Every row gives one point. To make a cloud, some directions were put in groups of two or more. Within a group, all points are equally far from the middle, so they leave a hole (a ring in 2 directions, a hollow ball in 3). The other directions are filled evenly. Then the cloud was stretched, turned, moved and blurred a little. How many holes are there, and how many directions does each take, smallest first?
In the rows, 128 means zero.

Cloud:
[[ 74 125 115]
 [159 102 124]
 [124  75  86]
 [ 90 155 108]
 [ 92 149 182]
 [106 123  74]
 [154 153 133]
 [119 106 187]
 [ 98  74  98]
 [ 86 134 176]
 [131 165 110]
 [117 110 189]
 [143 168 170]
 [ 94 151  97]
 [123 151  91]
 [140 173 161]
 [131 156 194]
 [ 86  96 155]
 [139 155 104]
 [ 85 154 169]]
Holes: 1 (3)

Cloud:
[[158 118 110  95]
 [136 204 142 130]
 [131 165 160 175]
 [149 159  95 177]
 [159 166 149  95]
 [ 77 153  89 171]
 [139  90 113 106]
 [146  94 114 103]
 [ 61 125 143 150]
 [ 75 120 163 134]
 [ 79  93 110  97]
 [146 200 142 161]
 [ 80 145 159 160]
 [173 188 113 153]
 [139 128 172 153]
 [ 59 134 134 159]
 [105 122 173 102]
 [164 126 156  97]
 [ 73 114 154  99]
 [ 86  97 106  91]
 [165 199 133 144]
 [171 178  99 136]
 [101 144 168 161]
 [ 76 191 109 141]
 [139 165  75 129]
 [115  86 110 138]
 [ 65 129 150 151]
 [108  89 108 142]
 [ 89 172  79 124]
 [150  92 129 129]
 [153 151  86 107]
 [116  84 109 121]]
Holes: 2 (2, 2)

Cloud, 53 rows:
[[175 134 184 101 166 176]
 [ 74  57 152 157  89 147]
 [115 156 144 158 181 126]
 [176 141 130 140 166 125]
 [108  85 115 152  75 166]
 [ 84 189  94  94 130 145]
 [ 67  71 104 161 139  92]
 [143 203 166  91 138 122]
 [131  95 187 136 162  83]
 [129 107 178 119 112 156]
 [134  81 187 173 137 134]
 [ 77 102 105 137 141 138]
 [151 109 158 119 163 146]
 [120 158  82 128 152 133]
 [ 97  68  84 145 141 134]
 [123 190 149 129 169 105]
 [113  36 106 120 138 182]
 [175  79 138 119 140 124]
 [129 204 158  83 120 108]
 [105  99 116 130 100 107]
 [ 99 145 117 139 117  96]
 [167 133 163 145 122  96]
 [111 154  58 141  84 135]
 [126  88 130 129  85 202]
 [ 98  84 121 180 155 140]
 [171 141 132  93 137 204]
 [163 103 134 131 106 158]
 [151 179 175 112 158 151]
 [ 90  68 106 132 146 150]
 [136 120 142 106 103 169]
 [ 91 117  87 132 117 124]
 [198 126 154  82 166 151]
 [134 111 107  94  82 185]
 [ 91 104 173 107 124 143]
 [158 183 138 111 115 123]
 [143  64 141 114 149 170]
 [179  85 123 130 137 125]
 [161 101 190 144 128 118]
 [111  63 104 153 151 183]
 [ 95 150  92 161 157  78]
 [129  75 110 135 128 190]
 [111  57 124 138 100 188]
 [148 108  44 104 129 176]
 [116 112  78 148  75 135]
 [159 119 148  78 120 134]
 [164 151 187 137 138 168]
 [134 121 145 148 143 173]
 [ 66 171 128 155 130 130]
 [ 77  61 106 136 124 104]
 [ 90 129 179 152 131 109]
 [ 72 122  98 154  97  88]
 [172  93 181 146 132 106]
 [124 165 138  76 120 102]]
Holes: 0

Cloud:
[[ 85 120 188 110 156 150 130  90 146]
 [100 136 111 152 105 159 194 122 125]
 [111 108 131 186 114 138  93 110 111]
 [108 136 113 152  79  78 155 129 164]
 [115 143 140 152 146 110 157 167 204]
 [106 142  97 127 128 187 164 176 115]
 [ 91 122 192 121 115 185 104 118  90]
 [ 89 142 194 124  87 139 123  98  94]
 [103  83 116 114 174 147 150 135 131]
 [132 126 100 153 125 167 120 193  62]
 [138 162 126 193  83 108 154 137 139]
 [136 148 164 154 134  90 119  64 156]
 [148 144  90 118 146 147 129 113 121]
 [ 96 110 199 147 146 176 145 140 162]
 [106 125 103 120 153 154  87 161  85]
 [143 147 161  60 141  95  88 140 113]
 [101 183 117 118 171 115 106 129 148]
 [197 113 141 187 108 135 101 126 145]
 [135 105 203 159 127  78  79 130  90]
 [ 92 168 169 139 139  92 172 172 161]
 [134 202 166 159  92 131 123 110 154]
 [117 116  89  98 179 142 127 136 150]
 [111 171 195 154 150 127 102 164 105]
 [141  62 147 111 140 145 135 168  92]
 [ 37 149 171 150 145 141 131 178 138]
 [158  96 146 129  78 109 106 149 169]
 [140 135 138 186 160 106 160 159 193]
 [133 149 149  76 133 152 170 144 159]
 [152  98 160 182 130 143 123 103  93]
 [ 75 129 169 107 141 121 149 106  62]
 [177  97 148  97 136 115 142 189 114]
 [130 138 148 150 137 146 168 206  78]
 [103 144 206 129 143  66 127  95 161]
 [ 84 179 148  79 118 144 141 133  91]
 [ 96 163 206 129  82 103 159  81  90]
 [113 123 128 180 140 100 137  90 161]
 [ 81 130 196 184 118  81 135  91  74]
 [126 140 209 131 137  70 136  68 153]
 [122 114 122 131 102 109 113 179 171]
 [124 163 183 109 174 146 155 101 121]
 [130 186 134 165 136 116 183 185 125]
 [197 116 116 115 113 140 118 106 125]
 [ 89 154 212 174 129 105 103 160  46]
 [151  98 151  99 114 121  89  79 130]
 [134 229 127 140  96 119 141 155 143]
 [110 192 180 124  92  98 122 167  80]
 [177 133 130 174 117 111  71 160 101]
 [141 112  97  87 185 144 102 142 161]
 [166 162 178 110 163 165 114 112 105]
 [113 178 159 108 138 112 124 163 177]
 [126 191 189 127 114  98 121 162  94]
 [ 85 178 164 155 124 152 160  95 170]
 [ 91 171 165 183 121 139  94 106 108]
 [101 114  92 118 150 125 128 174 115]
 [144 123 181 115 126 139 189 134 142]
 [ 81 113 104 155 163 171 197 143 125]
 [152 117 172 113  86 140 133 127 166]
 [185 157 120 194 113  98 117 125 148]
 [122 139 197 123 102  88  86 100 129]
 [ 77 102 208 104 115 145 143 127 130]
 [167 148 160 102 158 117 118 115  93]
 [168 138 190  56  99 146 115 143 108]
 [ 66 108 181  95 133 137 118  90 137]
 [ 74 172 185 120 126  98 132 169  85]
 [ 92 142 188 105 138 134 158  89 174]
 [ 93  94 134 150 176 113 140 193  94]
 [ 52 120  98 187 153 112 150 160 150]
 [ 76 153 142 131 153 126 120  66 199]
 [123 197 165 123 141  98 112 138 119]
 [165  98 170 171 125  78 151 124 160]
 [145 192 187 164  92 115 160 102 149]
 [131 120 177 132 148 104 153  76 101]
 [100 146 190 125 146 113 146 112 210]
 [ 65 171 147 102 146  78 119 129 151]
 [109 112 118 190 137 152 156 102 136]
 [108 164 180 161 101 134 118 188  98]
 [ 93 152 190 141 152 118 114 123 173]
 [ 97 106 173 163 144 134 124  87 102]
 [ 89 132 157  87 178  74 144 134 113]
 [ 98 114 182  42 158 127 117 137 126]
 [139 118 181 136 164 154 109  84 133]
 [ 49 149 137  93 159  94 116 145 123]
 [172 151 130 110 142 117 179 168 144]
 [109 134  98 110 130  88 156 179 161]
 [ 95 152 184  86 123 114 133 137  49]
 [ 97 149 184 121 168 112 114 162  78]]
Holes: 2 (2, 2)

Cloud (96 x 9):
[[ 83  84 131 132 157 168  89 116 119]
 [140 153 149 130  89 118 138  75 108]
 [ 92 126 137 159 179 123 113 148 129]
 [ 88 104  74 127  82  84  89 119 116]
 [142 143 147 147 131 113  72 176 129]
 [187 110  97 150 126 132 112 130 142]
 [162 109 142 203 131 107 161 107 131]
 [ 79 128 192 107 179 184  94 118 126]
 [172 108 129 175 127 146 147 155  70]
 [ 64  98 139 143 150 136 127 122 164]
 [106 118 159 187 101 142 126 165 186]
 [122 140 187 139 129  85 179 101 101]
 [183 118 212 116 133 116 148 181 111]
 [120  96 115  98 119  87 117 145 127]
 [124  98 158  95 179  73 179 108 101]
 [195 167 165 105 110 107 102 117 157]
 [100 120  73  55 118  65 140 161 138]
 [150 106 135  60 123  92 141 116 185]
 [140  91 101 153 123 103 139 165 170]
 [122 123 124 128 146 122 171 133 110]
 [144 133 127 165 116 123 159  84  96]
 [127 116 128 136 159 116 172 127  79]
 [123  79 124 126 146 166 162  92 100]
 [156 130 168 131  61 127 138 154  94]
 [119 138 140 125 178 115  64 137 136]
 [ 83 115 141  62 122  88 124  66 160]
 [134  97 126 133  97 184 129 132 127]
 [144 140 156 165 139 184 134 149 138]
 [ 88 154 138 124 160 115 114 184 123]
 [131  98 134 118 109 100 204 130 157]
 [105 147 178 174 113 137 168 155 156]
 [101 118 216 121 118 137 175  99 101]
 [107 131 165  85 132 108 111  98 156]
 [135 133 145  93 129 167  64 167 114]
 [131  94 137  78 142 113 159 207 120]
 [141  94 170 108 153  70 159 127 165]
 [119  72 167 148 110  83 155 175  81]
 [118 172 122  60 149 140  76 113 133]
 [ 80  35 149 105 162  90 135 148 115]
 [123 184  83  57 177 106  65 125 153]
 [189 147 152  83 116 110 114 186 101]
 [158 151 135  84 148  72 121 179 185]
 [ 93 193 129 117 154 108 111 121 144]
 [157 135 170  96 155 142 131 124 169]
 [200 158 124 102 157  92 115 157 153]
 [118 120 179 147 154 199 147 180 130]
 [117 142 142 129 133 137 175 111 179]
 [108  73 120  52 174  47 129 120 152]
 [ 80  82 136 117 148 111 141  82 163]
 [155 158 179 127 127  72 150 148 166]
 [138  96 114 101 133  74 139 128 112]
 [109 134 138 146 134 145  74 163 182]
 [ 88 134 145 138 102 172  80  56  98]
 [147 128 141 142 153 181 168 112 107]
 [ 38  91 131 112 112 137 128 132 127]
 [125  55 157 174 107 125 154 105 143]
 [111 143 162 153  81 159 122 130 173]
 [153 106 204 155 103 121 183 113  89]
 [109 104 124 100  87 117 147  79  74]
 [132  70 127 125 130 121 147 183 157]
 [ 60 142 195 113 130 183 149 116 113]
 [123  95 152 122 127  76 212 159 116]
 [ 80 103 164 165 120  94 113 130 116]
 [133 140 193 120 137  51 108 176 154]
 [100 105  96  79 127 139  77 165 100]
 [110  98 125  93 117 107  78 161 161]
 [163  84 141 131  90  90 155  89 101]
 [106 131 133  56 135 137  90 152 149]
 [100  56 144 140 119  80 150 143 141]
 [ 74 107 122 114 163 106 193 144  72]
 [134 120 144 111  95 105  59 189 165]
 [120  95  78  80 119  89 129 189 104]
 [133 133 157  77 118 173 103 138 130]
 [187 113 121 117 111 114  88 120 165]
 [185 119 196 165 143  93 154 140 101]
 [ 89 163 180 164 143 165 121 152 105]
 [ 63 178 123 119 102 155  86 116 165]
 [ 79 167 114 105 106  84 128 136 113]
 [148 130 187 145 139 142 141 206 133]
 [ 67 124 147 128  90 153  96  82 132]
 [190 102 119  77 138  54 147 141 185]
 [136  99 129 111 175  93 190 177  90]
 [162  99 168 155 162  93 149 147 163]
 [ 90 147 143  93  86  72 149 140 128]
 [ 95 146 123 107 130 136 115  71 151]
 [149  96 117 104  37  64 155 144  98]
 [ 90  91  72  99 109 144 115 139 129]
 [141 157 135 141  57 193  87 115 158]
 [110  71 144 166 167 170 125 146 105]
 [111 160 183  39 120 104 124 160 107]
 [ 94 113 125 116 133 101 174  87 171]
 [ 72  93 105  75 157 119 136 148 141]
 [101  92 132  85 145  65 164 108  81]
 [136 158 156 164 125 116  93  94 125]
 [ 85 148 159  40 107  99  95 150 199]
 [118 120 106  37 128  85  97 131 119]]
Holes: 0

Cloud:
[[138 104 168 136 111  66  86 169  91]
 [ 44 164  88  79 168 136  76 104 163]
 [ 87 153 138 152  82 118 104 156 106]
 [118 110 154 110 123 130  98 204 144]
 [145 175 178 132  93 105  74 208  88]
 [143  95 129 145  99 121 140 157 156]
 [186 132 138  84 142  99  94 172 140]
 [ 83  94 124 134 152 100 130 102 182]
 [ 95 165 146  76 174 118 132 147 132]
 [131 178 145 114 136 123 136 187  83]
 [129  90 148 157 134 129 125 111 185]
 [ 88 172 146  94 167 159 170 177 122]
 [108 142 133  97 149 167  62 129  84]
 [142 131 131  83 191  95 149 110 130]
 [127 124 130  59 152 180  47 139 119]
 [155 150 133 128 148 119  84 161 111]
 [155 116 169 115 171 148 122 149 180]
 [104 144 113  42 102 193  98 133 155]
 [ 97 101 148 149 166  66  82 155 113]
 [102  62  85 108 129 199  97 149 120]
 [129 119 140 139 155  78  84 129 158]
 [111  68  95  89 176 101 120 150 179]
 [102 152 185 138 150 128 187 126 155]
 [ 36 118 143 132  87 148 140  93 155]
 [162 109 113  70 199 157 128 220 146]
 [112 177  99  71 210  82 132 144 157]
 [119  83 120 161 106 148  57 129  99]
 [ 74 102 160 106  93  96  75 158  97]
 [ 90  99 172 139 111 132 109 155 180]
 [112  75 105  91 168 161  83  94 190]
 [102 139 110 106 181 135 109  59 169]
 [191 127 119 166 124 142 129 111 110]
 [ 79 164 132 124 112 100 155 152 139]
 [ 96 143 165 110 188 104  72 103 118]
 [101  95 156 198 124 141 103 128 179]
 [152  95 141 149 168 118 102 141 123]
 [ 97 192 189 140 120 128  87 155  95]
 [132 105 136 189 162 118 137 108 159]
 [ 95 150  86  82 179 101 108 138 106]
 [140 155 132 124 135 169 103 118 199]
 [111 153 134 148 135 113  87 117 171]
 [171 107 160 141 142 164 107 104 168]
 [107 138 119 180 146 114 117  94 158]
 [ 71 142 157  89 131 128 105 167  91]
 [121 115 115  87 117 151 100 161 123]
 [ 88 115 159  87 183 107  52 120 136]
 [112 145 129  93 154  63 150 117 114]
 [147 189 133 151 145 102  76  79 139]
 [ 44 164 167  86 127  97  91 155  91]
 [160 102 152 117 122  80 108 125 159]
 [149  92 142 113 127  92 117 172 195]
 [146  91 167 181  93 188  61 145 106]
 [104 116 123 184 131 130 117  58 101]
 [102 139 110 156 140 105 136 123 106]
 [136 129 131  94 109 141 157 118 159]
 [147 105 115 163 140 111 135 146 165]
 [ 59 107 122 119 120 108 136 149 135]
 [103 156 126 140 133 146 176 155 149]
 [127 117 140  54 156 141 121 211 122]
 [123 160 152 154 134 136  74 186 102]
 [140 152 124 159  85 159 133 101 110]
 [ 91 183 180 119 135  86  92 156 107]
 [182 115 197 133 127 117 160 153 153]
 [127 187 144 132 144  72 140 187 143]
 [107  91 136 107 132 156  88 116 111]
 [125 169 163 103 130 106 104  69 125]
 [172 144 167 161 173 100 131 196 154]
 [132 105 146 169 184  57 125 138 127]
 [ 66 123 129 122 146 151 133 156  94]
 [140 148 158 154 103  79 105  91 129]
 [140 121 129 185 111  90  91  68 115]
 [159 132 171 109 138 112  71 135 155]
 [114 136 132 115 157 114  69 213 147]
 [ 58 146 148 106 149 176 148 138 100]
 [117 119  93 121 110 158 116 117 107]
 [158 132 140 156 153  82  71 176 126]
 [135 160 124 114 132  79 103 179 144]
 [203 140 128 126 140 110  47 164 114]
 [145 122 133 111 157 139 133 234 174]
 [155 157 136 164 155 127 116 153  94]
 [143 127 106 117 176 112 112 149 161]
 [150 138 143 159 124 100 122 115 117]
 [113  94 162 186  81 143 151 134 106]
 [144 107 124 140 157 143  95 167 185]
 [ 94  93 153  78 134 166 157 211 176]
 [127  89 173 199 135 120  51 125 101]
 [164 120 126 110 151 186 110  97 198]
 [ 89  91 125 154 126 124  56  97 122]
 [ 99 150 159 101 161 138 108  62 133]
 [ 96 180 133 117 111 109  96 106 158]
 [126 147 182 152 130  72  85 202 163]
 [165 154 159 155 106  32 128 104 132]
 [ 82 145 132  77  90 139  94 154 190]
 [130 111 160  78 157 112 150 151 164]
 [ 31 142 137 120 148 137 108 154  92]
 [ 69  93 110 110 126 172  79  85  99]
 [ 82 107  99  85 138 151  62 139 159]
 [ 48 146 128 109 160 122  71 138 109]
 [196 102 127 135 116 136 157 138 190]]
Holes: 0

Cloud (95 x 9):
[[129  70 121  99 146 121 129  39  99]
 [184  85 129  88  75 127 157 101 147]
 [141 128 170 160  97 115 140 149 179]
 [ 87 102 162  97 128 113 156 115 138]
 [186 110 157 104 110 115 171  88 174]
 [134 149 108 112 112 141  80 168 147]
 [151  88 181 138  85 112 197 100  83]
 [154  96 172 170 117 123 146 178 169]
 [137 110 160 170 136 137 215 146 124]
 [182 121 150  79 120 156 142 111 136]
 [136  86 136 144 144  93 174  89  75]
 [138  98 120  70 108 132 177 129 139]
 [ 84  94 133 103 104 143 110 177 168]
 [136 118 182 144 104 129 122 119  72]
 [132 116 172  82 140 135 122 122  89]
 [119 105 103  98 156 168 126 110 102]
 [160 120 127  74 136 137 153 111  88]
 [ 86  97  79 108 121 110 116  56 101]
 [160 106 182 143  79 104 166 216 120]
 [ 57 118 109 122  94 139 172 130  92]
 [186  91 132 137 140 108 148 124 105]
 [128  82 156 119 133 165 142  74 101]
 [ 80 154 141 102 168 103 223 168 117]
 [108 124 133  76 113 144  86 133 203]
 [ 80  82 185 154 103 126 121 138  98]
 [ 79 128 110 127 148 128 135  73  89]
 [160  59 168 121 127 119 176 158  92]
 [130 114 138 116 129 181 167 113 102]
 [155 133 151 144 155 125 131 129 143]
 [111 123 116 110 111 125  84 159 110]
 [124 119 184 129 158 142 190 107 132]
 [112 138  74 108 142 128  77  66 169]
 [103 187  80  89 154 109 181 151 161]
 [150 124 101  99 164 124  97 111 211]
 [105 126 101  74 128 136  52 104 158]
 [103 100 196 148  92 150 153 176 101]
 [ 76 128 112 119 170 116 122 134 159]
 [103 125 141  95 186 108 199 143  97]
 [ 78 123  88 128 129 148 107 153 107]
 [151 150 127  82 132  79 133 128 190]
 [130 126 107  97 143 105 158 146  87]
 [ 96 102  94 115 121 140 142 156 134]
 [145  54 158 154 136 100 198 139  64]
 [121 107  87 107 102 138 126 163 186]
 [125 170 115 128 104 101  82 118 153]
 [ 65  97 139 128 135 129 143 209 157]
 [180 147 163 133  74 126 152 124  83]
 [132 103 176  94 131 139 207  84  87]
 [159  99 172  87 114 113 114 137  88]
 [162 152 161 146 147 131 131 180 114]
 [157 151 113  88 164 113 125 146 176]
 [179 116 162 111 129  99 130 175  93]
 [205 123 150  59 100 135 164 101 156]
 [146 150 202 124 165 132 168 163 171]
 [128  89 180 115 178 104 148 136 126]
 [ 72 139 150 166 127 117 158 207 161]
 [ 57  56  88 138 146 131 149 146 112]
 [133  75 183 158  91 170 157 158 112]
 [ 99  83 171 103  88 106 164 135 127]
 [134 155 129 125 173 136 116 158 114]
 [118 134 149  77 117 135 199 139 101]
 [ 90 130  94 122 122 165 123 107  90]
 [ 71 116 126  67 127 103 106 117 139]
 [ 66  69 124 122 122 121 112  96 148]
 [ 98 126 102 137 104  93 117 107 142]
 [145 136 196  95 170  96 203 109  89]
 [ 78 124 128 116 150  86 187 165 124]
 [106 135  88 118 124 123 147 174 194]
 [149 121 109 141 114 119 106 161 106]
 [144 130 146 148  88  99 109 174 236]
 [ 99  43 141 164 136 126 124 165  91]
 [ 82 126 153 114 117 112 129 124 119]
 [171 105 130 129  72  94 125 103 179]
 [147  70 186 116 152 113 200 164  76]
 [127  65 177 130 174 103 137 117 105]
 [194 129 133 133  94 124 155 165 125]
 [154 138 127 151 109 122 105 107 171]
 [144 113 140  90  81 120 121 198 203]
 [ 76  80 132 161 151 106 149 158  87]
 [130  62 145 118 131 118 145  52  51]
 [ 90 108  84  97 147 114 176 139  95]
 [ 84 109 145 174 141 115 135 115  83]
 [138 136  77 106 128 107 145 127 210]
 [ 94  79 172 108 140  76 212 182 134]
 [160  87 159 130  87 114 147 108  48]
 [ 89  82 156  99 137  96 178 187  88]
 [104 141 174 128 176 130 188 172 125]
 [127  80  96 150 111 138 117 151 130]
 [ 72 128 138 151 161 125 152 184  84]
 [100 105 122  79 112 156 122 124 188]
 [ 65  61 154 123 122  98 161 206 108]
 [ 99 176  85  80 112 138  79 109 204]
 [ 94 140 146 103  97 135 134 194 150]
 [174 101 150 143 145 132  91 162 158]
 [ 83 143  96  93 164 121 144  74 134]]
Holes: 1 (2)
